Rows are points. Each copy is the shape, with its points in the same order, turned, moved and blurred by noise. Is it also mirrored, or only turned?

Shape (8 x 2):
[[-22 -70]
 [-39  83]
 [-35  39]
 [ 63 -30]
 [ 14 -27]
 [ 20  21]
 [-31 -31]
 [ 59 -20]]
Copy 1, 8 rows:
[[-13  83]
 [-43 -68]
 [-33 -21]
 [ 67  35]
 [ 21  38]
 [ 19  -7]
 [-25  47]
 [ 63  29]]
Copy 1 is: mirrored
Copy 2:
[[-14 -75]
 [107  25]
 [ 72  -4]
 [-46  12]
 [ -8 -17]
 [ 19  18]
 [ 21 -55]
 [-36  18]]
Copy 2 is: mirrored

Shape, 7 rows:
[[-28   4  11  -7]
 [  4   4 -16  18]
 [  1 -20  15 -30]
 [ 14 -25  14  -2]
 [-87  37 -66  77]
 [ -5 -47  21   2]
 [  3  -6  44  10]]
Copy 1, 7 rows:
[[  2  13   7 -31]
 [  7 -16   8  13]
 [-27  -1   5 -42]
 [-21 -10 -25 -21]
 [119 -18  55  20]
 [ -5 -11 -32 -55]
 [-11  18 -29 -25]]
Copy 1 is: only turned
Copy 2 (7 x 4):
[[ -6   9  10  24]
 [ 48  -6   0   6]
 [-10   5  11 -27]
 [ 14 -12   2 -20]
 [ 70  11 -27 121]
 [-14 -13 -20 -11]
 [ -4 -38  16  -4]]
Copy 2 is: only turned
Copy 3:
[[  1 -16 -17   4]
 [ -1  28 -14  13]
 [ 24  -6   1 -29]
 [ 27   8  16  -7]
 [-32   3 -85 106]
 [ 44  -2  19   7]
 [  1  -9  34   4]]
Copy 3 is: only turned
Copy 4:
[[ -7 -13   0  16]
 [ 17  20   8  -1]
 [  9  -1 -46  20]
 [ 28  -2 -33   2]
 [ 10   8 121  48]
 [ 46 -25 -37   9]
 [ 17 -21 -15 -34]]
Copy 4 is: only turned

Shape:
[[  48    2  -14  -59   -4   30  -29   27]
 [  37   11  -17   38   -7  -37   18  -16]
 [-121  -23  -19   36   22  -35  -19   11]
 [ -73   19   25    5   22  -26  -31    3]
 [  37  -46    2  -33   14  -28  -10  -30]
 [  -9   25    8  -19  -16    3  -28  -40]
 [  42   18    0  -39   -4   46   11   15]
 [  43   -2   16   42  -20   35  -30   -2]
 [   9    5    1    8   43  -14  -23   -8]
 [  34   14   16  -31  -23  -40  -25    2]
 [  26   11  -37   23    2  -34  -29  -25]]
Copy 1 (11 x 8):
[[ 51  16  31  17  46  60  41 -20]
 [ 43  18 -26  19   6  -7 -26  48]
 [-36   4  31 -48  40 -98   8  62]
 [-16 -22  32 -34  14 -64  -3   7]
 [ 30  22  -9  48  -7 -12  51   2]
 [ 24  19  13 -13  -5 -13 -15 -35]
 [ 42  -1  18 -10   3  72  28  11]
 [ 38  -3 -59 -45  18  27  15   1]
 [ 56 -23   4  -5   3 -28  13  24]
 [ 28  -3  -7  50  34   3  -8 -21]
 [ 67  29 -14   6  20 -36 -14  24]]
Copy 1 is: mirrored
Copy 2:
[[ 23  60  46  38  -2  24  23  10]
 [ 26 -31  22 -32  43  -5   6  15]
 [-67 -14 -43 -23   8   8 -74 -64]
 [-50 -22 -28  31   0  22 -46  -6]
 [ 15  25 -18  22  32 -25  43  16]
 [ 10 -23  19  57  13 -17 -20   4]
 [ 35  22  54  32 -34  13  26   9]
 [ 33 -28  32  24  28  40  31 -31]
 [ 27  -4 -35  11  19  26 -12   2]
 [ -4  14  28  34  44   9  13  40]
 [ 39  -2  10  -6  58   4 -20  -3]]
Copy 2 is: only turned
Copy 3:
[[-33  -6 -33 -29 -73  53 -26  34]
 [-16  42  23  46 -47  22  12 -29]
 [-69  22 -35 -18  67 -33  44 -64]
 [-58  17 -11 -14  53  -1 -21 -35]
 [-49 -27  10  31 -51  -2   3  29]
 [-29  36   9 -15 -16 -11 -38  15]
 [  8   2  -7 -32 -54  59 -16  28]
 [ 27   9 -24  10 -62   3 -38 -30]
 [-46 -10  16   1 -27  15 -16 -36]
 [-50  25 -14  36 -37  32 -38  23]
 [-51  40  13  20 -61  -1  -3 -32]]
Copy 3 is: mirrored
Copy 4 (11 x 8):
[[  5   2 -15  40 -35  70  -3 -28]
 [ -6   1 -41 -10  13 -27  31  36]
 [-48 -98  62 -10 -14 -82  -5  -9]
 [ -6 -22  58 -32   5 -53 -15 -31]
 [-30 -23  -5 -30  12  52  13  24]
 [-17  13 -12 -40  -4  -5  11 -50]
 [-13  27 -16  49  11  33  23 -32]
 [ 21  -8 -52   2  45   0   2 -30]
 [-25  -2  16   0  12  -9 -38  15]
 [ 17  10  -7 -25 -17  19  29   5]
 [-20 -15 -50 -23 -14 -21  -7  18]]
Copy 4 is: only turned
